Every row gives one point. Examples show where two turns around zero, p and q, send a point. Write where each new point lands after one turn and then the other. Backwards means that the second turn is done in reverse. Each puzzle has new turns, and all numbers are rounded.

Turn p:
[ 1.5,  0.7, -1.2] -> [ 1.9, -0.5,  0.6]
[-3.4,  1.7, -1.6] -> [ 0.1,  4.1, -0.6]
[ 5.0, -1.0,  5.8] -> [-2.7, -6.2,  3.7]
[-3.1, -1.4, -3.0] -> [ 0.7,  2.6, -3.7]
Turn q:
[ 2.3, -2.1, -3.2] -> [ 2.0,  1.9, -3.5]
[ 4.1, -3.7, -3.8] -> [ 4.1,  2.3, -4.7]
[-4.0, -0.4,  2.3] -> [-2.5, -3.8,  1.0]
[-0.3,  1.6,  3.4] -> [-0.1, -1.3,  3.6]
[-2.1,  4.5,  1.3] -> [-3.6,  0.7,  3.6]
Where do these land?
q, then p: [-0.7, -2.1,  1.3] -> [ 0.2, -1.8, -1.9]
q, then p backwards: [-2.5, -2.1,  4.2] -> [ 4.6, -1.5,  2.1]
q, then p: [ 3.0,  4.4, -2.8] -> [0.3, 3.1, 5.1]
p, then q: [ 3.1, -4.0, -0.3] -> [ 2.2, -0.9, -4.5]
p, then q backwards: [-2.8,  3.9, -2.5] -> [ 4.3,  2.8, -1.8]

Turn p:
[ 0.5,  5.4, -2.2, -0.2] -> [-0.6,  3.1,  4.6, -1.8]
[ 0.3, -1.4, -2.5,  6.6] -> [ 7.1, -0.2,  0.8,  1.2]
[ 2.5, -5.0,  3.8, -4.8] -> [-4.5, -5.9, -3.7,  0.4]
[-1.6,  1.2,  2.1, -0.3] -> [-1.5,  1.6, -0.3,  1.8]
[-1.7, -0.2, -1.2, -1.4] -> [-0.5,  1.3, -1.4, -1.6]
Turn q:
[ 3.3,  4.7, -2.0, -4.0] -> [-0.4, -1.3, -6.7, -2.6]
[-3.2, -1.4, -1.9,  3.5] -> [-1.1,  2.7,  2.1,  3.9]
[ 6.3,  2.3,  2.0, -1.1] -> [ 3.8, -0.2, -2.9, -5.2]
[-3.0, -2.7,  0.4, -0.2] -> [-1.3, -1.4,  2.9,  2.1]
[-3.1, -4.4, -0.9,  0.8] -> [-0.2, -1.1,  3.5,  4.1]
[ 2.3,  4.3,  3.5, -1.4] -> [-0.7,  0.3, -1.7, -5.9]
[-2.7, -2.8, -1.1,  2.3] -> [-0.3,  1.0,  2.8,  3.6]
Where do these land?
p, then q backwards: [-3.1, -3.1,  1.9,  2.9] -> [ 2.3, -0.4, -5.1,  0.2]
p, then q: [ 4.1,  2.5, -1.5,  0.8] -> [ 0.7, -2.2,  3.2, -3.3]
q, then p: [-2.2, -1.6,  3.4, -2.8] -> [-1.5, -1.1, -4.5,  1.8]
p, then q: [ 0.9,  4.6, -5.0,  0.5] -> [-1.2, -2.8, -0.7, -6.1]
p, then q: [1.3, 1.9, 0.1, 0.2] -> [-0.5, -0.1,  1.6, -1.6]
p, then q: [ 3.3,  0.3, -4.4, -1.6] -> [ 0.1, -5.4,  0.6, -1.8]
q, then p backwards: [-4.3, -4.6,  5.4, -0.1] -> [ 6.8,  4.7,  0.2, -0.1]

Turn p:
[-1.1,  1.5,  2.3,  3.1] -> [-1.4,  2.6,  0.6,  3.0]
[-2.2, -2.3, -2.9,  3.8] -> [-5.3,  1.0, -0.4, -1.9]
[ 2.9,  0.5,  0.5, -3.3] -> [ 4.0, -1.5, -1.1, -0.4]
[ 3.6, -1.9,  1.4,  1.8] -> [ 0.0,  0.1, -4.4,  1.5]
[-2.0,  0.3,  2.7,  1.9] -> [-1.7,  0.8,  1.2,  3.2]
[ 0.0,  1.4, -2.4,  3.1] -> [-1.7,  3.4, -0.4, -1.6]
[ -1.2,   0.6,  -1.6, -10.4] -> [ 6.1, -6.3,  4.6, -3.7]
Turn q:
[-1.7,  0.9, -0.7,  1.4] -> [1.1, 0.8, 0.6, 2.0]
[4.5, 1.2, 2.9, 2.4] -> [ 3.2, -3.0, -3.5, -2.2]
[-2.0, -4.1,  3.1, -2.0] -> [-1.4, -2.0,  4.7, -2.5]
[-1.6,  5.9,  0.7, -1.5] -> [ 3.0,  5.4, -0.7, -1.0]
[ 0.7, -3.9, -6.0, -0.4] -> [-6.0, -1.2, -1.1,  3.7]
Where do these land?
q, then p: [-3.2, -1.5,  3.4, -2.2] -> [ 2.7, -2.0,  0.8,  4.1]
p, then q: [ 5.1,  2.3, -3.9,  2.6] -> [-2.0,  5.6, -4.3, -0.2]
p, then q: [-0.7, -4.0,  3.6,  0.3] -> [-0.3, -3.0,  2.1,  4.0]
p, then q backwards: [-2.0, -0.6, -2.8, -2.2] -> [ 0.2, -2.3,  3.1, -1.6]
p, then q: [-4.4,  0.1,  1.0,  0.4] -> [ 2.9, -1.0,  3.3, -0.7]
p, then q: [ 2.5, -1.7,  3.1,  3.1] -> [ 0.3,  0.2, -1.3,  5.2]
q, then p: [ 2.7,  5.3, -4.5, -2.0] -> [ 0.5,  4.7,  3.0, -5.4]

Turn p:
[ 2.0,  1.9,  2.1,  1.3, -8.4,  1.1] -> [ 6.0, -0.4, -0.5, -3.0,  3.7, -5.2]
[ 0.1, -7.0,  0.9,  0.6,  1.3,  0.5] -> [-0.2,  0.0, -3.9, -2.5,  0.0,  5.5]
[ 0.6,  2.6, -2.6,  1.6,  3.3,  1.5] -> [-2.7,  0.8,  0.4,  4.5,  1.1, -0.5]
[-3.3,  1.3, -1.1,  1.5,  2.1, -0.7] -> [-0.5,  0.4, -0.4,  3.2, -3.1, -0.2]
[-0.7, -0.9,  2.9,  0.8,  5.0,  1.5] -> [ 0.3,  0.7,  1.4,  2.7, -0.4,  5.2]
[ 2.7, -0.3,  1.2,  0.6,  2.8, -4.5] -> [-1.6, -5.3,  1.4,  0.4, -0.1,  2.0]
[-1.3,  2.4, -3.4, -6.3, -6.0,  0.5] -> [-1.3,  3.7,  1.7, -5.3, -1.1, -6.9]
Turn q:
[-0.2, -2.7, -1.2, -1.4, -1.7,  1.4] -> [ 0.2, -0.6,  2.0, -1.4, -0.8,  3.0]
[ 2.3, -0.1,  3.4, -4.3,  2.4, -3.1] -> [-3.5,  5.2, -1.7, -0.7,  2.8,  0.6]
[-3.5, -1.5, -2.3,  3.6, -7.3, -0.7] -> [ 4.1, -4.2,  6.2, -3.0, -0.4, -2.1]
[ 2.5, -1.5,  0.8,  1.6, -3.5,  1.6] -> [-0.5,  0.5,  4.0,  0.3, -3.1, -0.3]
[-4.2,  1.2,  0.4,  3.9,  3.1,  2.6] -> [ 1.9, -4.3, -1.6,  4.9,  1.5, -0.7]
[ 5.9, -1.6, -0.1, -2.5,  3.3, -3.0] -> [-0.5,  7.2, -2.5, -0.7, -1.3,  1.6]
[-2.9,  6.2, -1.0, -0.9,  3.6,  1.0] -> [-1.4, -3.7, -6.3,  0.5,  1.4, -2.1]
Where do these land?
q, then p: [ 0.8, -5.4,  0.2,  0.7,  1.6,  3.2] -> [ 3.8,  2.4, -0.9,  2.3,  4.1,  0.5]
p, then q: [ 4.3,  0.8, -0.7, -1.1,  4.4,  5.5] -> [-0.9, -3.2, -4.2,  6.0,  2.2, -1.1]
q, then p: [ 0.1, -0.1, -0.6,  1.3,  2.9, -4.0] -> [-3.1, -2.1,  1.5,  2.2,  1.8, -1.5]
p, then q backwards: [-6.1,  4.5,  1.0, -0.2, -4.7,  1.2] -> [ 4.4,  0.6, -1.8,  6.6, -1.2, -3.8]
q, then p: [-2.0, -1.5, -2.5,  0.9, -4.1,  1.7] -> [ 1.7,  0.2,  0.3, -4.3,  1.7,  3.0]
p, then q: [ 4.7,  2.3,  3.8,  2.1, -2.0, -3.6] -> [0.7, 5.9, 1.6, 2.9, 0.8, 4.1]
p, then q backwards: [-1.9, -0.6, -1.1, -3.7,  1.9, -3.9] -> [ 2.9,  1.1, -0.6, -1.7, -3.7,  3.4]

Turn p:
[ 2.4, -1.3,  1.4,  2.1,  1.3, -5.8, -1.2, -0.6] -> [ 2.5, -2.0, -1.9, -3.7, -0.8, -3.9, -0.4, -2.8]
[ 0.9, -1.7, -0.4, -5.8, -1.9,  2.2,  1.5,  5.1] -> [-2.1,  0.8, -0.6,  4.8, -2.7, -1.6,  4.4,  4.1]
[ 3.1, -3.0, -1.5,  3.0, -0.4,  1.4, -0.4,  0.0] -> [ 0.7,  0.5, -0.2, -1.7, -1.4, -1.6, -3.7,  3.3]
[ 3.3, -0.6,  2.1, -2.1,  3.8,  6.6,  2.1,  1.0] -> [ 2.2, -0.4,  4.5, -0.1, -2.0,  2.7,  2.7,  6.3]
[-3.3,  6.4, -3.1, -3.0, -0.8, -2.9, -3.0,  0.2] -> [-4.1,  1.3,  0.0,  1.2,  6.3, -1.1,  3.2, -4.2]
[ 0.1,  4.6,  3.2,  4.6, -4.9,  0.6,  0.3, -4.1] -> [ 2.4,  6.3,  2.2, -1.1,  0.0,  2.2, -3.4, -5.1]
[-0.4, -1.6, -4.1, -1.5, -2.2,  1.1,  4.8, -0.6] -> [ 1.4,  0.2, -1.7,  5.8,  1.4,  0.0, -2.1,  2.6]
[-3.3,  0.0, -0.7,  6.1,  0.3, -2.4,  1.0, -0.8] -> [-0.3, -2.5,  0.5, -0.4,  0.2,  0.3, -5.6, -4.2]
[-2.6, -2.7,  3.0, -3.4,  4.8, -0.8, -5.1, -0.3] -> [-2.5, -4.0, -2.7, -4.7, -0.8,  2.8,  4.9,  0.2]
Turn q:
[ 2.8, -3.4,  4.5, -3.8, -4.9,  0.8, -4.6, -3.0] -> [ 0.3,  1.5,  0.2, -0.6, -3.9,  8.3, -1.8, -4.4]
[ 4.0,  4.0,  4.0, -3.5, -2.4, -2.5,  2.8, -0.7] -> [-4.4,  3.2,  1.3,  2.4,  0.3,  2.2,  4.9, -3.9]
[-0.9,  2.4,  1.3,  2.4,  1.8,  3.8,  3.6,  3.7] -> [-3.3, -1.8,  2.4,  0.0,  3.8, -0.9,  0.7,  4.7]
[ 2.8, -4.1, -2.3,  3.8, -0.4, -1.1,  3.6, -1.6] -> [ 2.5, -5.3, -2.4, -2.1,  1.6, -0.4,  3.4, -1.8]
[ 0.8,  1.4, -2.3,  2.1,  0.1, -1.4,  1.9, -1.0] -> [ 1.0, -0.4, -2.1,  0.5,  1.4, -1.9,  2.7,  0.3]
[-4.9,  1.7, -1.5,  4.6,  2.0, -1.8,  0.0, -3.8] -> [ 5.7, -0.5, -0.6,  4.5,  1.1, -3.0,  0.2,  2.7]
[-4.6, -5.3, -3.5, -1.7, -0.3, -1.8, -3.1,  4.4] -> [ 2.6, -0.5,  2.0, -5.2, -5.5, -3.7, -3.7,  1.0]
[-2.5,  1.3,  2.9, -3.6,  3.7,  2.3,  2.2, -1.6] -> [-3.7, -1.5,  2.2,  5.1,  0.0, -0.8, -2.8, -0.3]
[-1.5,  2.0,  0.3,  0.0,  4.5,  1.7, -5.8,  4.5] -> [-0.5,  4.3,  1.7, -2.0,  2.6, -1.8, -6.4,  2.6]
[ 3.8,  0.1, -3.4, -0.3, -4.1, -0.1, -0.5, -0.8] -> [-0.3,  1.0, -4.7, -2.6, -1.5,  1.8,  2.8, -0.7]
Where do these land?
q, then p: [-1.6,  0.8, -1.7,  0.3,  3.6,  1.6, -3.9, -0.9] -> [-3.1,  0.2,  0.4, -3.9,  1.9, -3.0,  0.3, -0.1]
q, then p: [ 2.9, -6.3,  4.0, -1.8,  1.8,  0.1, -3.2, -3.4] -> [ 1.0,  3.5, -2.8, -5.6,  1.2,  4.8, -0.7,  3.9]
p, then q: [ 1.2,  1.7,  5.2,  0.4, -3.0,  1.3,  2.8,  3.2] -> [0.5, 1.4, 0.8, 1.9, 0.6, 4.8, 5.5, 0.9]
p, then q: [-0.6,  0.3, -0.8,  0.2, -0.2,  3.3,  3.6,  3.4] -> [ 2.4,  0.0,  3.5, -1.5,  2.0,  2.5,  1.0,  2.3]
p, then q: [ 3.0, -3.3, -0.2, -2.7,  3.9, -3.1,  2.1,  6.7] -> [ 2.9, -3.2,  3.7, -4.8, -2.4, -1.5,  5.2, -3.3]
p, then q: [-0.9,  1.9, -0.8,  0.7,  0.6,  3.7,  2.4, -0.1] -> [-0.1,  0.0,  2.3, -0.2,  3.0,  2.4, -1.5,  1.7]
q, then p: [-2.6,  1.3, -0.7, -1.4, -3.9,  2.7, -0.6, -1.0] -> [-3.2,  2.6,  1.6,  2.6, -1.8, -0.9, -1.8,  0.3]
q, then p: [-3.0,  2.7,  2.9, -3.9, -0.9, -3.9,  4.0, -6.2] -> [ 3.7,  2.0,  1.3, -0.1, -1.9,  1.0, -8.2, -4.3]
q, then p: [ 3.5,  0.2, -2.6,  2.6, -0.7,  0.5, -6.0, -3.2] -> [-0.8,  1.8,  2.1, -1.0,  5.8, -1.9,  0.2,  5.1]
p, then q: [-2.0,  0.8, -5.2,  5.6, -1.2, -6.2, -1.2,  1.5] -> [ 7.3,  2.2, -1.0,  2.2, -2.0, -2.4, -4.2, -3.9]
